Rows are points. Each copy is the shape, with its points in the same order, turned, moved and blurred by noise. Is it also mirrored, or only turned?
(in the rows, 128 means zero)

Shape (9 x 3):
[[151 107 101]
 [156  96  95]
 [116 119 179]
 [ 66 106 139]
 [136 104  65]
 [114 131 163]
 [196 116 164]
 [107 119  80]
 [131 128  86]]
Copy 1 (9 x 3):
[[160 125 108]
 [164 113 104]
 [132 149 188]
 [ 80 123 157]
 [140 116  75]
 [127 157 170]
 [211 151 162]
 [112 129  93]
 [135 141  94]]
Copy 1 is: only turned
Copy 2 (9 x 3):
[[147 109 104]
 [156  95 101]
 [105 106 179]
 [ 62  90 131]
 [133 106  66]
 [106 120 164]
 [186 118 175]
 [104 110  78]
 [124 125  92]]
Copy 2 is: only turned

Shape (10 x 6):
[[162  48 133 151 156 241]
 [153 111 127 145 152 100]
 [116 163 141 152  76 101]
 [ 75  89 129  94 118  77]
 [157 153 165 142 138 106]
 [158 149 125 118 115 143]
 [159 145 172 157 102 123]
 [159 126 134  95 150 108]
 [142 157 125 156 122  83]
 [101 168 149 152 154  90]]
Copy 1 (10 x 6):
[[186  95 123 156 131 243]
 [166 107 141 133 159  97]
 [123 150 164 137  87  75]
 [ 97  61 143  75 120  90]
 [151 153 178 128 155  98]
 [159 160 132 111 117 122]
 [162 156 192 138 114 106]
 [165 130 138  85 158 111]
 [142 138 145 142 137  62]
 [ 95 141 162 133 164  82]]
Copy 1 is: only turned
Copy 2 (10 x 6):
[[183  46 124 103 109 242]
 [126 117 134 149 137 128]
 [131 177 129 114  75  98]
 [ 79 102 131  81 114  86]
 [124 158 162 143 115 139]
 [110 152 116 132  97 172]
 [148 162 160 135  73 138]
 [ 82 130 148 145 137 154]
 [123 168 125 149 115 102]
 [135 178 163 110 145  99]]
Copy 2 is: mirrored
Copy 3 (10 x 6):
[[133  57 126 151 172 238]
 [151 130 115 139 140 110]
 [140 193 135 134  66 133]
 [ 77 119 110 105  73  89]
 [163 167 155 121 130 117]
 [154 164 115  98 123 162]
 [173 162 166 130 102 145]
 [147 133 120  84 138 113]
 [154 184 116 141 111 103]
 [111 192 148 138 132  95]]
Copy 3 is: only turned

Shape (15 x 9):
[[119 128 171  95  74 162  92 145 166]
 [112  81  85 131 116  93 179 134  87]
 [120  74 141 119 104 100 135  94  77]
 [114 108 128 119 158  89 146 158 133]
 [111 141 144 144  86 178 125 143 137]
 [141  70 149 143  76 148  89 101 164]
 [145 106 166 153  80 139 111 146 164]
 [115  95  82 131 144 126 124 122  84]
 [ 78 148 156 144  80 119 111 120 175]
 [138 113 177 160  54 145  74 138 126]
 [103 126 139 161  93 128  68 128 142]
 [159 142 103 133 123 101 147 100  92]
 [117  86 131 139 170 113 158  97  73]
 [168 178 120 176  84 242 169 107 166]
 [136  95 119 158 135 126 179 121  77]]
Copy 1 (15 x 9):
[[120 107 190 110 108 131  92 171 162]
 [ 98  70  90  96 142 111 198 108 126]
 [102  72 153  82 147 107 166  92 108]
 [120 110 117 116 187 103 175 157 141]
 [108 131 153 140  93 148 133 158 141]
 [138  49 191 140 120 150 116 124 152]
 [142  93 182 158 112 130 143 165 150]
 [108  73  90  98 153 140 150 126  98]
 [ 91 113 174 161 127  87 100 141 166]
 [128  86 202 136  81 117 109 155 114]
 [ 92  87 156 143 124 107  90 146 125]
 [158 113 100 112 133 117 154  87 106]
 [ 94  97 127 109 192 133 194 103  93]
 [151 171 137 196  67 226 133 136 151]
 [111  97 120 127 150 141 200 110  93]]
Copy 1 is: only turned
Copy 2 (15 x 9):
[[ 99 110 158  79  61 131 111 140 168]
 [138  69  75 157 141 108 161  99 100]
 [179  65 108 113 142 125 151 105 133]
 [102  91 149 146 150  91 159 133 121]
 [106 128 125 133  62 152 131 146 150]
 [137  71 151 117  64 138  92  95 188]
 [122  91 169 140  52 117 128 131 177]
 [138  83 103 154 149 140 113 118 106]
 [ 99 141 133 121  94  94 130 130 199]
 [169  96 154 121  41 127 104 157 181]
 [135 111 131 141  95 115  78 148 180]
 [163 129 122 153 125 117 132  88  97]
 [157  85 123 158 182 151 147 124 125]
 [105 187 146 168  21 210 140  73 141]
 [157  97 122 167 135 150 174 111  99]]
Copy 2 is: mirrored
